Each point is reached from the start by the listed moves, each made 0, 1 or 2 times, or once backwards (-1), plus a little noise. Say if it took an odd or an even number of moves. Then give how often each move was made.

Moves:
(1): [-1.7 -0.7  0.0  1.7]
(2): [ 4.1  1.0 -3.3 -0.4]
Start: [-1.0  2.7 -2.1  0.8]
Points:
[ 0.8  3.5 -2.1 -0.8] => odd (-1, 0)
[ 3.2  3.8 -5.2  0.4] => odd (0, 1)
[-0.3  2.4 -5.4  3.8] => odd (2, 1)

Moves:
(1): [-0.1 -0.6  0.9  0.4 -2.1  2.4  1.8  0.2 -2.1 -2.1  1.0 -0.8]
(2): [ 0.7  0.7 -0.5  0.3 -1.5  1.4  0.8  0.5  0.5  1.3  1.0  2.2]
(3): [-1.4  0.2  1.7  2.3  0.3 -0.8 -0.1  1.0  2.9 -1.4  0.5  0.7]
(4): [-1.0 -0.1 -0.6  0.7 -1.3  0.4  0.9  1.4  0.5  0.5  0.6  0.2]
(5): [-0.3 -1.7 -1.2  0.0 -1.1  0.9  1.1 -0.6 -1.3  0.1 -0.5  1.1]
(6): [-1.4  1.3  0.0 -0.6 -0.7  1.6 -1.5 -1.5 -1.2  0.0 -0.8  0.6]
(7): [-0.6  1.2  0.0 -0.4 -0.8 -0.6  0.0 -1.4  0.5  0.5 -0.5  0.0]
(8): [ 1.3  0.1 -0.8 -0.9  1.5 -2.5  0.7  3.2 -0.5 -2.1  1.5 -0.7]
(9): [-2.5  0.4  1.7  0.3  0.3  0.8  1.6  0.4  0.1 -1.4  1.5  0.5]
(10): [ 1.2  1.2 -0.2  3.0  0.1  1.1  0.5  1.2 -0.7  0.2 -0.6 -0.5]
(11): [ 1.4 -2.0 -1.1 -0.2 -0.4  2.1  1.0  1.6  0.0  0.0 -1.9  0.8]
Start: [ 0.6 -0.1  0.7  0.5 -0.7 -0.4 -0.8  0.7  1.8 -0.9  0.4 -0.6]
Points:
[ 3.4 -0.5 -3.7 -5.0 -5.9  8.8  4.9  4.8 -6.6 -4.5  0.5  5.4] => even (1, 2, -1, -1, 1, 2, 1, 2, 1, 0, 2)
[ -0.5  -3.9  -0.9   2.8 -12.3   9.5  11.7   3.0  -1.3  -2.3   3.6   5.3] => even (2, 2, 0, 1, 2, -1, 2, 0, 1, 0, 1)
[ 3.7  1.5 -1.0  9.2 -0.6  2.8 -2.9  3.2  5.6  1.0 -5.1  4.7] => odd (-1, 1, 2, -1, 1, 1, 0, 0, -1, 2, 1)
[ 1.4 -1.5  0.6  4.9 -1.2  1.1  0.0  3.1  9.0  0.4 -0.1  7.7] => even (-1, 2, 2, -1, 1, 0, 0, 0, 0, 0, 1)

Moves:
(1): [-0.4  1.5 -1.3 -2.2  0.6  0.0 -0.5 -1.8 -1.4 -1.3 -1.1  1.0  0.4 -1.2
  0.1 -0.7  0.6 -2.5  0.2  0.0 -1.3  1.6 -1.6  0.3]
(2): [ 0.0 -0.1  0.6  1.3 -0.8 -0.3  0.7 -0.1 -0.2 -0.4  1.8 -0.4 -0.5  0.0
  0.7 -0.7  0.8  0.3  1.0  0.4 -0.4 -0.4 -0.8  2.0]
(3): [ 0.6  1.3 -0.8  0.3  1.6  2.6  1.2 -1.0 -2.8 -1.5  1.3  0.6  0.5  0.0
 -0.7 -1.6 -0.4 -2.2  0.2  0.8 -0.8  0.1 -1.1  2.8]
(4): [ 0.4 -1.4  1.2 -0.4  1.0  1.3  0.3 -0.5  0.1  0.0 -0.1  1.3 -2.0 -0.4
  1.0 -2.4  1.2 -2.5  0.2  1.1  0.9  0.5  0.4 -0.1]
(5): [ 0.9 -0.2 -0.1  0.1 -0.6  0.0 -1.0  0.6 -0.4  1.3  0.3  2.2  0.1 -0.1
 -0.1 -0.8 -2.1  0.4 -0.2 -0.3  1.7  0.0 -0.4 -1.3]
(6): [ 0.0  0.9 -1.9 -1.8  0.9  0.2 -0.6 -1.5 -1.7 -0.7 -0.1 -0.6 -1.7 -0.5
  1.9 -0.9  2.6 -1.3  3.1 -1.1 -2.2  0.0  0.4  1.1]
(7): [-0.6 -0.7 -0.1 -3.2  0.6 -0.1 -0.9 -2.4  0.1  1.2 -0.3 -2.0  0.4 -0.7
  1.0 -0.5  1.2 -0.4  0.3  0.1 -0.5  0.3  0.5  0.0]
(8): [ 0.4 -1.7 -1.0 -0.5  0.5  1.9 -0.7 -0.5 -0.2  0.4 -1.1 -0.9 -0.3 -0.1
  0.3  0.0 -0.2 -1.6 -0.4 -1.6 -0.2 -0.2 -0.5 -1.0]
(9): [ 0.7  0.1  0.6  0.0  0.7  0.2  0.0 -1.7 -2.5 -1.1 -0.2  0.7  0.5  0.0
 -0.3  0.5  0.7  0.4  0.1 -0.5 -0.7  0.4 -0.7 -0.1]
(10): [ 2.4  1.8  2.5  0.3  0.2  1.7  0.9 -0.5 -1.3 -2.6  2.1 -0.5  0.4 -0.9
 -1.7 -2.4  1.8 -1.9  0.5 -0.4 -1.5  1.3  0.6 -1.2]
(11): [ 1.8 -0.3 -0.6 -0.3 -0.6  1.6 -0.8  0.2  0.7 -0.9  0.9  0.5  0.8 -0.9
 -1.1  1.0 -0.4 -2.1  1.5  0.4  0.5 -0.1 -0.2  1.2]
(12): [ 0.7  0.4  0.9 -1.2 -0.4  0.2  1.3  0.0 -1.3 -1.3  0.7 -0.2  0.8 -2.1
  0.5 -1.2  1.2  0.4  0.3  0.9 -0.9  0.4  0.2  3.1]
(13): [-1.6  0.2 -0.5 -0.8 -0.3  0.5 -0.1  1.5 -1.3  0.7  1.3 -0.4 -2.3 -2.4
 -2.2  2.8  1.1  2.6  0.2  2.8 -0.8 -1.1 -1.6  0.4]
(14): [ 1.5  0.3 -0.7  2.1  0.2 -1.0  2.2 -1.6 -0.4 -1.9  0.9  1.7 -1.2 -0.6
 -1.5 -1.5 -2.0 -1.2 -0.9 -0.1  0.2 -0.2  1.1 -1.5]
(15): [-0.1 -0.3  0.1  0.7  1.5 -0.8 -1.6 -0.1  0.8  0.1 -0.9  1.1 -1.0  0.0
  2.4 -2.1 -0.5  0.7 -0.7  0.9 -1.3 -0.6  0.2 -0.2]
(16): [-0.2 -0.8  0.7 -0.4 -0.5 -0.6 -1.2  0.8  1.0  1.0 -1.8 -0.8 -1.1  2.0
  1.0 -0.5 -1.1 -0.9 -2.3 -0.8  0.6 -1.4  0.8 -0.9]
(17): [-2.3  0.3 -0.7  0.0  1.4  0.5 -2.5  0.4  0.1 -0.6  1.2  0.0 -1.4  0.1
 -1.3  2.4  0.7 -0.4 -1.6 -2.1  0.1 -1.6 -0.8 -1.0]
(18): [ 0.7  0.0  1.7 -0.9 -0.1  0.1  1.2  0.9  1.5  0.3  3.0 -0.3 -0.3  0.8
  3.6  0.1  0.7  2.5  2.2  0.7 -0.3  0.8  0.3  2.3]
(19): [ 0.2  1.5 -2.0 -1.5  0.3 -1.0 -1.3  0.7 -0.5 -1.2  0.2 -2.1 -0.6 -0.1
 -0.2  1.1  2.7 -0.1 -1.3  1.3  0.5  0.5 -0.2  0.1]
(20): [-0.1 -0.6  0.3  1.6 -1.4  1.4  0.9 -0.8 -1.7 -2.6  2.4  1.4  0.4 -0.7
 -1.9 -0.6 -1.0 -1.0 -0.3  1.4  0.4  0.3  1.2 -1.1]
(21): [-0.7 -0.6 -0.2 -1.1  0.8 -1.3 -1.7 -0.5 -1.0  0.6  0.3 -0.1 -0.1  0.6
 -0.3  0.0  0.5 -0.6  0.1 -0.3 -1.5  1.4  0.3  0.0]
(22): [ 1.3  0.6  0.3  1.3  0.6  0.9 -0.3 -1.0  0.9  1.0  0.3  1.3 -1.0  0.0
 -0.5 -1.2  0.4 -2.3 -1.2 -0.9 -0.7  0.9  1.8 -1.5]
(23): [-1.3 -0.7 -1.3  0.3 -0.4  0.4 -1.4 -0.8  1.2  0.1 -1.7 -0.8 -1.7  1.3
 -1.7  0.5 -0.4  1.5 -1.3 -1.1  0.1  0.5 -0.3  0.1]
(24): [ 0.1 -0.3 -0.3 -0.2 -0.4  0.2  0.4 -0.4  0.6 -0.2  0.4  1.0  0.9  0.9
 -0.7 -1.0  0.5 -0.3 -0.1 -0.5 -1.0 -0.2  0.4  0.0]
Start: [ 0.8 -3.3  2.4 -0.5  1.3  1.2 -0.4 -0.2  2.0  1.2 -0.2  0.1 -0.5 -0.2
 -0.2  0.0  1.8 -0.4  2.7  2.3  1.7 -5.0 -1.0 -0.8]
Points:
[  0.9  -1.6   3.1   6.7  -3.2   3.7   2.1  -0.4   8.2  -5.2  18.2  -0.1
   0.0   1.2 -11.8   5.3   3.6  -3.1  -3.0   2.5   2.3  -7.1   7.1  -2.5] => odd (-1, 1, 0, -1, -1, -1, 1, -1, -1, 0, 1, 0, 0, 1, -1, 0, 2, 1, 1, 2, 0, 2, 0, 2)
[ -3.8 -11.7  -0.3  -0.9   0.8   0.8  -5.7   5.3  14.9   6.6   4.1  -3.9
 -10.4  -3.2   3.0  12.1   0.1  19.2   4.6   7.7   4.3 -12.2  -7.1   5.7] => odd (-1, 1, -1, 0, 0, -1, 1, 1, 0, -1, 2, 0, 2, 1, 2, -1, 1, 2, 0, -1, -1, -1, 2, 0)
[10.4 -2.1  7.4  0.0  2.6  7.6  2.0  4.5  1.3 -3.7 16.2  6.9 -3.1 -9.1
  2.7 -1.7  8.4 -2.1  8.7 13.0 -1.3 -0.5  5.0  7.1] => odd (-1, -1, 0, 1, 0, 0, -1, 0, 0, 0, 2, 2, 1, 0, 1, -1, 0, 2, 1, 1, 1, 2, -1, 0)
[  6.0   8.0  -3.2   0.5   4.8   6.4  -0.6  -4.1   1.5  -6.5  -4.0  -2.5
  -4.6   7.2  -9.4   1.2   2.8  -9.6 -10.5  -2.5   0.0  -0.4  -2.4  -3.0] => odd (2, -1, 2, -1, -1, -1, -1, 0, 1, 1, 0, -1, 0, 1, -1, 2, 0, 1, 2, -1, -1, 2, 2, 0)
